Every row gives one point. Any point is a mix of the corners, with weights that add up to 1. It lies inside the corners' shape when no weight is negative. Say inside or outside, and name the corners with a negative weight.
In the rows, 100 means zero.

Corners:
(1): 137; 58
(2): 91; 147
(3): 33; 70
Points:
43; 76 -> inside
64; 58 -> outside (2)
110; 104 -> inside
61; 102 -> inside

Corners:
(1): 90; 78; 48
(2): 128; 109; 109
(3): 20; 33; 141
(4): 157; 74; 62
Points:
139; 108; 90 -> outside (3)
84; 80; 84 -> outside (4)
161; 96; 42 -> outside (3)
90; 76; 59 -> inside
161; 91; 44 -> outside (3)
158; 100; 71 -> outside (3)
102; 83; 66 -> inside
138; 71; 72 -> inside

Corners:
(1): 76; 137; 107; 68; 115; 80
(2): 106; 122; 96; 98; 85; 122
(3): 148; 105; 99; 80; 124; 122
(4): 64; 114; 85; 156; 97; 85
(5): 72; 97; 91; 81; 122; 125
(6): 76; 98; 123; 53; 66; 5
(7): 101; 72; 146; 126; 111; 117
Points:
78; 99; 102; 78; 106; 93 -> inside
102; 102; 108; 74; 99; 75 -> inside
93; 111; 94; 103; 117; 126 -> outside (6)
89; 102; 120; 97; 111; 101 -> inside
84; 110; 98; 105; 98; 90 -> inside

Corners:
(1): 105; 126; 61; 153; 130; 83; 79; 147; 79
(2): 59; 86; 73; 114; 58; 108; 136; 85; 98
(3): 32; 92; 120; 78; 75; 83; 84; 98; 110
(4): 102; 125; 134; 119; 57; 87; 125; 119; 106
(5): 86; 103; 44; 39; 86; 75; 127; 79; 94
(6): 116; 126; 105; 195; 170; 105; 102; 101; 29
(7): 127; 114; 71; 131; 165; 133; 82; 164; 61
(8): 114; 72; 93; 56; 73; 75; 114; 86; 127
(9): 102; 112; 86; 92; 55; 80; 49; 105; 79
(10): 86; 121; 107; 98; 88; 129; 80; 100; 142
Points:
100; 101; 82; 102; 80; 83; 111; 94; 103 -> outside (3, 7)
73; 106; 104; 103; 92; 96; 88; 102; 98 -> inside
79; 104; 91; 80; 84; 98; 105; 114; 123 -> outside (6, 9)
99; 97; 88; 84; 87; 93; 106; 99; 109 -> inside
97; 110; 96; 101; 93; 101; 97; 124; 97 -> outside (6)
113; 118; 98; 131; 104; 114; 93; 122; 98 -> outside (3, 5)

Corners:
(1): 94; 119; 110; 173; 131; 119; 147; 59; 179; 85; 83; 94
(2): 100; 113; 73; 98; 129; 143; 98; 137; 80; 114; 148; 156
(3): 87; 127; 85; 112; 63; 117; 48; 81; 126; 173; 54; 132
(4): 114; 89; 76; 58; 97; 81; 108; 95; 105; 90; 97; 65
(5): 108; 104; 125; 58; 103; 74; 117; 139; 61; 127; 132; 128
(6): 132; 88; 106; 158; 106; 83; 104; 82; 101; 141; 112; 68
(7): 73; 118; 76; 134; 80; 100; 91; 80; 104; 67; 114; 106
(8): 102; 26; 89; 98; 92; 74; 122; 130; 91; 74; 115; 121
(9): 148; 129; 149; 98; 128; 83; 65; 62; 94; 96; 124; 140
(10): 119; 117; 72; 116; 108; 86; 143; 153; 139; 93; 101; 79
(11): 132; 112; 119; 139; 98; 143; 140; 116; 99; 122; 90; 97
(12): 95; 108; 132; 103; 102; 63; 71; 99; 101; 79; 99; 65
(13): 106; 83; 97; 96; 97; 106; 75; 114; 5; 126; 59; 80
Points:
115; 102; 106; 110; 109; 98; 106; 101; 104; 108; 102; 103 -> outside (7)
123; 101; 96; 115; 119; 110; 133; 116; 129; 118; 122; 124 -> outside (7, 12, 13)
108; 98; 107; 110; 111; 107; 99; 99; 88; 118; 97; 108 -> outside (7, 10)
123; 101; 96; 92; 98; 100; 80; 107; 86; 123; 96; 106 -> outside (1, 5, 7)

Corners:
(1): 107; 104; 109; 63; 52; 81; 68; 152; 125; 86; 46; 96; 87; 104; 102; 96; 59; 136
(2): 98; 60; 52; 94; 159; 64; 84; 98; 108; 135; 108; 137; 105; 115; 55; 165; 99; 80
(3): 126; 128; 77; 51; 95; 133; 96; 102; 146; 75; 51; 91; 66; 114; 117; 53; 44; 126
(4): 122; 178; 103; 99; 85; 100; 85; 85; 95; 101; 128; 94; 126; 113; 129; 98; 130; 82
(5): 77; 135; 115; 98; 79; 116; 87; 91; 85; 89; 69; 61; 90; 139; 105; 65; 119; 85
(6): 108; 89; 102; 86; 153; 17; 103; 117; 111; 87; 86; 129; 117; 65; 57; 134; 54; 93
(7): 120; 112; 111; 103; 114; 71; 56; 137; 125; 83; 94; 75; 72; 66; 72; 98; 71; 130
(8): 132; 133; 138; 150; 104; 108; 79; 86; 66; 120; 102; 131; 112; 124; 114; 131; 65; 50
(9): 79; 103; 131; 60; 79; 83; 56; 102; 111; 104; 79; 68; 48; 76; 82; 73; 80; 80
(10): 130; 151; 128; 57; 83; 139; 81; 120; 115; 98; 97; 95; 87; 116; 103; 38; 101; 119
(11): 157; 129; 115; 75; 76; 85; 68; 124; 74; 57; 68; 94; 86; 120; 103; 79; 115; 130
(12): 157; 125; 127; 117; 105; 117; 113; 97; 74; 147; 115; 98; 134; 117; 118; 129; 85; 64
(13): 139; 134; 156; 110; 70; 169; 61; 31; 51; 118; 97; 106; 145; 124; 131; 52; 124; 81
(14): 106; 109; 78; 125; 96; 87; 99; 92; 70; 121; 127; 140; 133; 141; 136; 106; 98; 82
(15): 82; 74; 103; 145; 109; 81; 105; 95; 87; 63; 111; 128; 140; 55; 72; 166; 190; 26
(16): 64; 79; 102; 112; 160; 57; 105; 90; 77; 96; 164; 115; 129; 58; 40; 195; 97; 83
(17): 150; 97; 133; 119; 83; 113; 115; 38; 124; 99; 120; 107; 151; 140; 152; 82; 131; 92
(18): 134; 80; 83; 98; 94; 31; 145; 82; 139; 124; 112; 108; 90; 51; 42; 112; 77; 126
(19): 91; 77; 102; 73; 139; 44; 86; 119; 102; 159; 85; 104; 43; 92; 74; 136; 112; 139
Points:
111; 108; 114; 107; 103; 89; 83; 99; 87; 105; 106; 111; 114; 109; 102; 116; 106; 84 -> outside (3, 18)
114; 112; 107; 88; 100; 80; 98; 110; 107; 99; 96; 92; 94; 95; 91; 102; 96; 104 -> outside (2, 8, 13)
124; 143; 116; 115; 88; 123; 99; 68; 92; 112; 123; 99; 126; 116; 127; 92; 122; 84 -> outside (1, 2, 6, 9, 11)
121; 107; 117; 110; 98; 91; 81; 94; 97; 120; 105; 111; 114; 99; 103; 106; 101; 88 -> outside (3, 5, 11, 16)
